Each row is a point. Each copy is the shape, with its points in the same order, turned, moved and blurred by noise. Some copies are also mirrored. Which?
In the rows, zero is written as 100.

Shape (6 x 2)
[[73, 98],
[40, 50],
[128, 117],
[37, 78],
[130, 136],
[150, 109]]
Copy 1 (6 x 2)
[[118, 127],
[172, 149],
[87, 78],
[145, 159],
[65, 81],
[88, 56]]
Copy 1 is: mirrored
Copy 2 (6 x 2)
[[89, 76],
[88, 17],
[124, 120],
[71, 36],
[113, 140],
[147, 128]]
Copy 2 is: only turned
Copy 3 (6 x 2)
[[70, 125],
[16, 124],
[128, 94],
[38, 146],
[140, 94],
[128, 66]]
Copy 3 is: only turned
Copy 4 (6 x 2)
[[84, 138],
[63, 186],
[135, 109],
[46, 166],
[133, 87],
[156, 109]]
Copy 4 is: mirrored

Shape (9 x 3)
[[101, 100, 138],
[94, 113, 96],
[63, 74, 5],
[103, 119, 103],
[65, 88, 123],
[87, 123, 83],
[90, 89, 119],
[93, 130, 68],
[77, 123, 115]]
Copy 1 (9 x 3)
[[138, 88, 73],
[111, 103, 96],
[27, 70, 151],
[120, 109, 97],
[95, 85, 56],
[104, 114, 113],
[115, 83, 77],
[97, 118, 125],
[108, 121, 76]]
Copy 1 is: mirrored
Copy 2 (9 x 3)
[[125, 90, 73],
[84, 90, 92],
[36, 63, 181],
[87, 98, 85],
[115, 54, 91],
[67, 84, 92],
[116, 82, 97],
[52, 92, 101],
[89, 73, 72]]
Copy 2 is: mirrored

Shape (10 x 4)
[[54, 56, 130, 122],
[90, 89, 132, 64],
[92, 93, 51, 58],
[80, 105, 122, 110],
[97, 65, 123, 68],
[94, 88, 114, 80],
[92, 111, 114, 85],
[100, 99, 117, 146],
[81, 86, 119, 61],
[57, 112, 120, 183]]
Copy 1 (10 x 4)
[[156, 93, 68, 82],
[91, 83, 98, 56],
[46, 97, 61, 112],
[120, 109, 101, 94],
[101, 61, 88, 73],
[98, 84, 100, 89],
[90, 99, 107, 89],
[144, 99, 120, 129],
[88, 87, 84, 64],
[178, 143, 104, 135]]
Copy 1 is: mirrored
Copy 2 (10 x 4)
[[66, 59, 133, 43],
[92, 127, 132, 65],
[98, 127, 49, 64],
[66, 94, 121, 87],
[109, 114, 124, 53],
[93, 111, 116, 71],
[82, 116, 111, 89],
[82, 56, 121, 108],
[87, 127, 116, 56],
[30, 27, 120, 110]]
Copy 2 is: only turned
Copy 3 (10 x 4)
[[60, 108, 137, 138],
[99, 138, 114, 79],
[78, 70, 73, 59],
[115, 111, 104, 122],
[81, 117, 124, 71],
[97, 105, 108, 87],
[110, 110, 94, 103],
[125, 82, 135, 139],
[78, 124, 99, 85],
[111, 72, 120, 195]]
Copy 3 is: only turned

Shape (9 x 6)
[[108, 120, 149, 76, 71, 86],
[107, 83, 113, 75, 95, 91],
[115, 134, 53, 118, 92, 86],
[53, 73, 64, 87, 110, 87],
[47, 68, 55, 76, 76, 143],
[99, 82, 136, 102, 95, 102],
[76, 121, 105, 82, 130, 101],
[108, 99, 53, 109, 116, 134],
[108, 67, 88, 139, 63, 110]]
Copy 1 (9 x 6)
[[86, 102, 118, 64, 75, 63],
[118, 89, 87, 79, 101, 77],
[92, 158, 68, 125, 108, 99],
[92, 84, 33, 96, 143, 91],
[84, 66, 5, 91, 94, 123],
[97, 71, 105, 99, 96, 81],
[83, 103, 92, 75, 135, 113],
[115, 114, 58, 124, 107, 140],
[101, 85, 65, 150, 73, 80]]
Copy 1 is: only turned
Copy 2 (9 x 6)
[[90, 134, 71, 82, 43, 119],
[120, 90, 92, 68, 65, 115],
[121, 123, 131, 115, 97, 64],
[84, 69, 136, 59, 108, 96],
[76, 62, 182, 70, 64, 117],
[101, 89, 86, 92, 77, 139],
[107, 122, 111, 57, 106, 117],
[137, 93, 157, 99, 105, 111],
[95, 68, 111, 145, 75, 116]]
Copy 2 is: mirrored

Shape (11 x 8)
[[97, 77, 73, 89, 5, 57, 136, 129],
[98, 113, 117, 88, 42, 78, 157, 154],
[131, 129, 48, 143, 124, 100, 84, 62],
[123, 77, 91, 70, 104, 125, 64, 115],
[108, 124, 79, 145, 97, 103, 60, 96],
[96, 77, 103, 77, 67, 28, 146, 153],
[128, 133, 67, 67, 27, 61, 142, 132],
[78, 90, 110, 57, 99, 112, 84, 62],
[120, 86, 110, 31, 105, 89, 63, 109],
[105, 113, 29, 125, 139, 131, 90, 101],
[142, 71, 107, 90, 110, 126, 88, 63]]
Copy 1 (11 x 8)
[[111, 50, 157, 48, 38, 76, 152, 94],
[77, 94, 139, 20, 75, 65, 127, 81],
[115, 107, 29, 140, 87, 107, 135, 82],
[118, 78, 92, 88, 120, 121, 80, 127],
[109, 124, 64, 126, 71, 100, 115, 105],
[65, 60, 134, 39, 86, 57, 163, 132],
[115, 45, 101, 21, 50, 62, 132, 78],
[107, 62, 125, 134, 122, 75, 81, 96],
[114, 53, 91, 80, 131, 79, 70, 149],
[82, 89, 35, 132, 87, 141, 106, 71],
[136, 83, 96, 115, 153, 112, 113, 89]]
Copy 1 is: only turned
Copy 2 (11 x 8)
[[102, 81, 45, 150, 45, 32, 71, 131],
[120, 131, 60, 169, 77, 57, 101, 117],
[114, 115, 118, 61, 67, 146, 34, 96],
[94, 94, 29, 82, 102, 140, 94, 103],
[69, 122, 102, 75, 90, 113, 43, 96],
[140, 112, 38, 127, 76, 31, 101, 87],
[123, 128, 48, 149, 26, 67, 68, 133],
[82, 93, 79, 86, 64, 136, 133, 89],
[99, 115, 12, 67, 69, 125, 128, 108],
[120, 99, 87, 89, 89, 171, 40, 54],
[122, 74, 80, 59, 94, 146, 102, 129]]
Copy 2 is: only turned
Copy 3 (11 x 8)
[[10, 49, 98, 124, 96, 104, 118, 142],
[66, 56, 76, 120, 80, 146, 130, 145],
[114, 99, 82, 102, 123, 32, 119, 36],
[94, 144, 121, 110, 142, 96, 92, 102],
[91, 120, 81, 102, 131, 71, 149, 60],
[41, 81, 109, 139, 40, 129, 107, 124],
[34, 63, 50, 100, 87, 105, 90, 131],
[96, 115, 148, 47, 113, 106, 113, 92],
[77, 162, 123, 74, 100, 105, 83, 113],
[128, 96, 91, 120, 153, 79, 89, 31],
[128, 115, 142, 82, 123, 44, 103, 114]]
Copy 3 is: mirrored

Shape (14 x 9)
[[137, 135, 94, 97, 60, 128, 104, 67, 143],
[62, 56, 100, 107, 135, 36, 100, 100, 97],
[107, 155, 56, 89, 98, 137, 68, 39, 110],
[114, 122, 78, 106, 110, 96, 92, 105, 90],
[58, 65, 53, 101, 106, 83, 129, 157, 69],
[195, 126, 65, 121, 91, 164, 65, 40, 128],
[69, 92, 71, 82, 179, 116, 119, 115, 106],
[123, 138, 95, 135, 88, 146, 132, 43, 138],
[81, 116, 119, 146, 123, 106, 82, 124, 85],
[174, 157, 69, 114, 117, 111, 121, 59, 110],
[96, 82, 108, 52, 136, 106, 101, 144, 91],
[67, 61, 130, 78, 135, 85, 117, 109, 31],
[79, 54, 82, 119, 117, 113, 117, 103, 69],
[61, 35, 110, 95, 149, 81, 94, 140, 90]]
Copy 1 (14 x 9)
[[75, 110, 88, 100, 41, 160, 152, 113, 95],
[62, 65, 52, 121, 153, 52, 113, 84, 71],
[79, 116, 55, 72, 20, 124, 94, 87, 109],
[97, 130, 62, 116, 87, 95, 111, 105, 93],
[144, 98, 62, 131, 139, 82, 82, 92, 28],
[68, 168, 112, 72, 30, 163, 125, 71, 142],
[80, 136, 67, 67, 131, 63, 71, 117, 47],
[30, 122, 103, 109, 34, 150, 121, 102, 70],
[84, 108, 96, 148, 100, 90, 68, 131, 95],
[63, 179, 68, 104, 28, 118, 139, 91, 93],
[124, 111, 75, 80, 133, 68, 113, 132, 77],
[116, 83, 103, 123, 118, 11, 104, 97, 61],
[104, 107, 106, 120, 113, 84, 80, 61, 54],
[104, 92, 89, 105, 181, 56, 83, 109, 72]]
Copy 1 is: only turned
Copy 2 (14 x 9)
[[99, 111, 93, 102, 33, 110, 87, 47, 126],
[69, 73, 84, 95, 171, 145, 91, 103, 59],
[110, 134, 66, 42, 45, 141, 126, 53, 113],
[105, 105, 71, 93, 94, 120, 118, 105, 109],
[44, 49, 77, 91, 120, 100, 129, 158, 71],
[124, 150, 50, 72, 16, 136, 54, 76, 167],
[42, 78, 66, 86, 127, 170, 149, 112, 127],
[79, 122, 55, 120, 24, 147, 92, 47, 109],
[112, 105, 89, 128, 96, 161, 127, 130, 79],
[110, 134, 19, 108, 66, 111, 102, 57, 150],
[86, 40, 103, 95, 126, 139, 131, 119, 139],
[109, 8, 61, 97, 139, 162, 122, 120, 76],
[68, 53, 57, 90, 95, 150, 95, 135, 78],
[64, 45, 102, 98, 155, 167, 104, 143, 91]]
Copy 2 is: only turned
